Rows are points. Before rounding, the points of a table are all equally far from one centre. They may lie mostly on one side of it. Where is the centre, to within rounding?
In the rows, 128 means zero.

Points (5 x 2):
[[193 106]
 [178 169]
 [106 194]
 [194 108]
 [195 124]]
Centre: [121 122]

Points (11 x 4):
[[139 186  68  77]
 [ 90 146  28 138]
 [130 161 131  87]
 [127 143  51  66]
 [145 161  69 120]
 [132 141  69 139]
 [127 138  55  67]
 [141 169  55  84]
 [116 175  44  58]
 [132 146  99  61]
 [128 121  63 118]]
Centre: [ 79 163  84 101]

Points (13 x 8):
[[119 139 113  94  39 207 128 155]
 [128 149 186 104  50 117 113 121]
 [120  94 116 142   7 182 164 135]
 [137  89 143  95  65 184  85 139]
 [123 102 173 122  71 174 107  95]
 [141  58 129  66  91 161 165 131]
 [110  73 130  65  77 185 138 137]
 [128  97 125 108  72 181 100 210]
 [154  82 129 153  43 180 120 196]
 [156  72 138 160  44 181 138 113]
 [122  54 102 117  40 154 101 143]
 [139 106 159 115  16 169 130 189]
 [150  55 137 107  33 133 112 163]]
Centre: [129 118 123 127  80 137 147 149]

Points (18 x 11):
[[138 112 162 180 157 127 143 202  94 115  90]
 [122 127 145 164  68 160 138 202 127  51 111]
 [188 107 160 187 133 114 120 191 112 135 184]
 [191  92 161 177  78 157  93 222 115  91 133]
 [113  94 200 159 190 163 117 190 106 105 107]
 [177 152 153 172 155 166 116 209 102 137 116]
 [192 118 135 119 127 162 113 249 139  95 122]
 [160 145 193 178 164 181 117 191 144 142 124]
 [110 102 184 172 102 168 114 220  75  83 136]
 [139 114 109 204 113 176  91 228 147 103 168]
 [185  96 162 106  92 211 112 214 148 159 104]
 [195 126 163 182 123 131 141 187 113 124 102]
 [137  93 188 166 139 175 113 219  91 100  87]
 [168 108 161 159 110 127 132 193  70 120  81]
 [158 102 193 157 116 216 115 225 136 131 112]
 [163 119 201 133 170 147 145 216 133 123 127]
 [106  92 163 185 113 119 114 226  95  88 114]
 [123 102 182 183 123 167 145 231 111 120 108]]
Centre: [129  96 138 127 117 156 101 158 136 121 139]

Points (19 x 12):
[[ 21 112 104 132 121 105  18 107 196 129 148  70]
 [ 68  41 109 116  97 189  83 136 108 165 114  72]
 [ 22 119 108 114 145 173  74 117 179 134 142 146]
 [115 154 138 111 155 112 157  89 183 147 192 143]
 [ 54  93 176  72 129 181  93  92 210 169 127 106]
 [ 45 119 141 134 171 141  90  73 247 156 111 119]
 [118  74 222 124 114 187 103  76 150 183 110 129]
 [105  63 117 160 154 102  78  63 218 196  93 117]
 [ 51  95 169 158 151 191  65 106 161 196 134  31]
 [ 38 175 150  90 172 179  89  95 181 155 135  95]
 [ 87 110 215  95 117 139  87  80 170 159 160 151]
 [ 88 122 174 113 183 173  68  56 224 177 169  88]
 [138  96 114 122 140 130 101 118 234 160 187 155]
 [ 87  77 110 107 154 140 109  96 131 202 130 140]
 [ 89 168 151 113 135 112  51  40 217 160 192  86]
 [109 118 159 105 133 119  42 125 215 212 152  79]
 [ 43  59 127 107 121 158 100  58 199 177 141 109]
 [ 52  96 145  91 126 113  93  78 130 172 165 131]
 [ 84  88 164 120 168 179 175 113 128 156 132 120]]
Centre: [131 118 132 144 122 147  87  92 163 103 120  73]
